Each point is reached from the start by the listed moves, each made 0, 1 or 2 times, or once backwards (-1), plus a little noise. Is the number of moves made odd or even? Then give how often each move was made.

Moves:
(1): 16,-1,-5,-7
(2): 16,21,13,3
Start: -6,2,-7,14
Points:
25,44,18,20 -> even (0, 2)
60,43,8,4 -> even (2, 2)
-5,1,-7,13 -> even (0, 0)
-38,-17,-16,20 -> even (-1, -1)

Moves:
(1): 7,14,15,6,-12,1
(2): -10,5,2,-16,2,7
(3): -1,-20,13,-6,1,7
(4): -4,2,2,17,17,2
(5): 14,2,4,-3,11,-2
(6): 3,2,1,2,-2,8
Start: 2,8,6,2,0,-1
Points:
-18,29,-11,0,60,7 -> odd (-1, 2, -1, 2, 1, 0)
37,41,43,17,-18,15 -> odd (2, 0, 0, 0, 1, 2)
9,-3,27,-20,11,19 -> even (0, 1, 1, 0, 1, 1)
-2,1,32,8,-25,17 -> even (1, 0, 1, 0, -1, 1)

Moves:
(1): 11,8,-2,6,0,-1,-3,7,-7,5,2
(2): -6,5,7,-16,-8,7,2,-7,2,0,19
(3): -3,7,-1,3,17,-3,2,9,9,8,-8
(4): -11,4,3,14,2,10,3,5,3,-4,12
(5): 4,1,-9,-4,8,2,-7,2,3,-4,0
(6): -1,-10,2,3,-3,7,-6,1,10,13,2
(7): 3,-7,-9,3,-3,2,8,-8,6,0,7
(8): -1,-4,5,-1,1,-2,5,9,2,-5,3
(9): 13,3,8,1,5,-2,-6,-12,8,-3,0
(10): -7,-3,2,5,-7,-9,-4,-8,3,2,4
(11): 1,-5,-1,-6,9,2,-3,-4,-5,4,-1
Start: 5,-11,-2,12,7,-16,5,0,-5,4,1
Points:
13,-33,22,4,44,-27,-24,-43,40,59,-26 -> odd (-1, 0, 2, -1, -1, 2, 0, -1, 2, 1, 2)
-10,46,-2,2,38,16,11,60,-19,-12,49 -> even (2, 2, 1, 2, 2, -1, -1, 1, -1, -1, 0)
-1,-20,-12,-36,-11,5,-9,10,-3,-3,7 -> odd (-1, 1, -1, -1, 2, 1, -1, 0, -1, -1, -1)
3,24,41,4,-1,-17,2,-5,-23,-2,52 -> even (2, 2, 0, 1, -1, -1, -1, 1, 1, 1, 1)
-23,-4,12,34,21,-26,19,3,16,28,36 -> odd (1, 1, 2, 1, -1, 0, 1, 1, 0, 2, 1)
1,-10,20,-1,23,31,-17,-8,-4,-2,41 -> odd (0, 1, -1, 2, 1, 1, -1, 0, 1, -1, 2)
